Each row of a before or after table is a point. The points were changed in one or more steps. Then noise was added and the rows were shuffled. The steps act on how far a point lies along the listed directions, d1 being the first. Write out the steps. A step turns or swaps two directions, mirrors them in a line or flattens them onto one, adds a multiple of one to another, or multiplies one. Angles are multiples of 10 degrees, from the lower direction toward the higher: turns from -170 to 170, lines from 10 to 170 but not 90. Use the fewest steps. Two steps may share a direction if one is a turn and the other turns, adds or multiplies; they go together, in the order done. Otherwise the lowest direction goes first.

Directions:
(1): [-0.44  0.22]
(2): [0.22 0.44]
Before:
[[-0.45 -0.29]
 [-0.78 -0.08]
 [-0.50  0.16]
 [-0.21  0.49]
 [ 0.02 -0.05]
 [-0.39 -0.10]
 [-0.05 -0.44]
 [ 0.27  0.04]]
After, 8 rows:
[[-0.51 -0.11]
 [-0.09  0.53]
 [-0.39  0.01]
 [-0.20 -0.37]
 [-0.80  0.22]
 [-0.38  0.33]
 [ 0.27 -0.06]
 [ 0.02 -0.07]]
Steps: turn d1 and d2 by 20 degrees

Directions:
(1): [0.50 0.43 0.04 0.18]
(2): [-0.29  0.33 -0.52  0.13]
(3): [-0.21 -0.03  0.25  0.61]
(4): [-0.31  0.42  0.38 -0.24]
Before, 13 rows:
[[ 0.15  0.46 -0.12 -0.33]
 [ 0.12  0.36 -0.22  0.07]
 [-0.40  0.18  0.14 -0.12]
 [ 0.25  0.05  0.19 -0.33]
 [ 0.35  0.06 -0.26  0.12]
 [ 0.25 -0.06  0.05 -0.10]
 [ 0.17 -0.49 -0.13 -0.32]
 [-0.27 -0.13 -0.15 -0.32]
 [ 0.10 -0.21 -0.27  0.40]
 [ 0.07 -0.08 -0.10 -0.11]
 [ 0.30  0.03 -0.01  0.00]
 [-0.34 -0.21 -0.28 -0.15]
 [-0.15 -0.15  0.17 -0.12]]
After (13 x 4):
[[ 0.52  0.39  0.16  0.28]
 [ 0.65  0.62 -0.27  0.42]
 [-0.06 -0.15 -0.01  0.12]
 [-0.41 -0.47  0.06 -0.33]
 [-0.31 -0.39 -0.35 -0.41]
 [ 0.54  0.01  0.11  0.04]
 [-0.56 -0.72  0.23  0.12]
 [-1.01 -0.83 -0.30 -0.09]
 [ 0.87  0.33 -0.41  0.39]
 [-0.25  0.29  0.21  0.27]
 [ 0.33  0.13  0.18  0.14]
 [-0.73 -0.84 -0.30 -0.13]
 [ 0.55  0.59  0.10  0.56]]
Steps: multiply d1 by 3; add -0.5 times d2 to d3; turn d3 and d4 by 110 degrees
